Each row of a before or after table is a point. The points were changed in one or more steps. Then noise was added and the rows were shuffled. The steps act on columns, c1 being the first. What was done? A step turns or swaps two columns, mirrors them in a line or flattens them onto one, adds a multiple of one to another, or multiplies or shifts one. Angles are multiples of 10 degrees, from the lower column toward the higher: turns from -170 to 170, lines from 10 to 170 but not 90. Use the fewest steps. Two steps may share a column if one is a turn and the other turns, adds or multiplies; they go together, in the order done. Otherwise the lowest column goes first.

Before (8 x 3)
[[-10 -23  57]
 [ 20  17  17]
 [-15  28  32]
 [ 16 -29  27]
 [-11  16 -60]
 [ 21  -6  11]
 [  5 -16  10]
 [-14  46 -38]]
After (8 x 3)
[[  1  -2  24]
 [  1   0  43]
 [  0  40   4]
 [ -2 -59   1]
 [ -1  11   4]
 [  0 -51 -37]
 [  0  18  -2]
 [  0  54  29]]
Steps: multiply c1 by 0; mirror c2 and c3 in the line at 70 degrees

Before (10 x 6)
[[ 13   8  -2   6  -2 -16]
 [-20   6  16 -23  35  23]
 [ 30   3  15  15  -2  -2]
 [-17 -12   5 -25  18  20]
 [-13  -7  22  -8   1 -32]
 [-27 -15   9  11  16 -21]
 [  7  -8  16  16 -10  -3]
 [ 17  20   6  22 -25  -3]
 [-12  -7   8  -8  28   6]
 [  7  -8  -6 -13  17  17]]
After (10 x 6)
[[  7 -24  -6 -13  17  17]
 [  7 -23  16  16 -10  -3]
 [-27 -45   9  11  17 -21]
 [ 13  23  -2   6  -2 -16]
 [ 30   9  15  15  -3  -2]
 [ 17  60   6  22 -25  -3]
 [-17 -37   5 -24  18  20]
 [-12 -21   8  -8  28   6]
 [-20  18  16 -22  36  24]
 [-14 -21  22  -9   2 -32]]
Steps: multiply c2 by 3

Before (14 x 9)
[[ -7  -8  -8  -3   1 -20  12 -10 -20]
 [ -8   7 -13   1   2 -12  11   9   6]
 [  1  -7   1  25  14  -1   2  -4  13]
 [ 39  -7  -7  60   8  32 -11  -3   9]
 [  9  -1 -30   7  10 -13 -10  -5   4]
 [  3   9   7  -7   7  -5 -12   2  12]
 [ 27  -8 -14   5   2 -26  -8   9   7]
 [  5  -4   5  -7  -7 -27 -14   4   7]
 [  5  19  11   7 -11 -18  -4  -3  10]
 [ -4   7   4  -2   8 -27 -12   3 -10]
 [ -7  -1   1  21   7 -13   1   6   7]
 [ 27  -6  11   0   7 -10  -7 -13   9]
 [ -7  -7   5  15 -18  -8  -9 -25  11]
 [ -7  -9  -2  -1  -9  25 -11   8  11]]
After (14 x 9)
[[ -7  -9   7  -2  -4  -7 -12 -27  29]
 [  3   8  17   2   5   3 -12   4  10]
 [ 39   3   4   2 -19 -19 -10 -26  27]
 [ -8  -4  15  -1 -13 -18  -9  20  -3]
 [  5  19  21   4 -13   7  -4  18  -2]
 [ -7  -9   3  -2   6   2  11  23 -35]
 [ -8   8  -2   2   7  14  11   6   2]
 [  2  -2  11  -2  13  -3   3   1  12]
 [ 27  -5  21  -1 -11  -7  -7  15  -2]
 [  9   1 -22   0   4   2  -9  13  -5]
 [ 27  -8  -3  -2 -17  21  -8  18  -5]
 [ -7   4  11   0  12  11   1   9   1]
 [ -5   6  14   0  11  15 -13  23 -26]
 [  5  -5  14  -1 -10  16 -15  22  -6]]
Steps: add -0.7 times c1 to c5; flatten c2 and c4 onto the line at 10 degrees; shift c3 by 10; turn c6 and c8 by -120 degrees; add -0.7 times c8 to c9
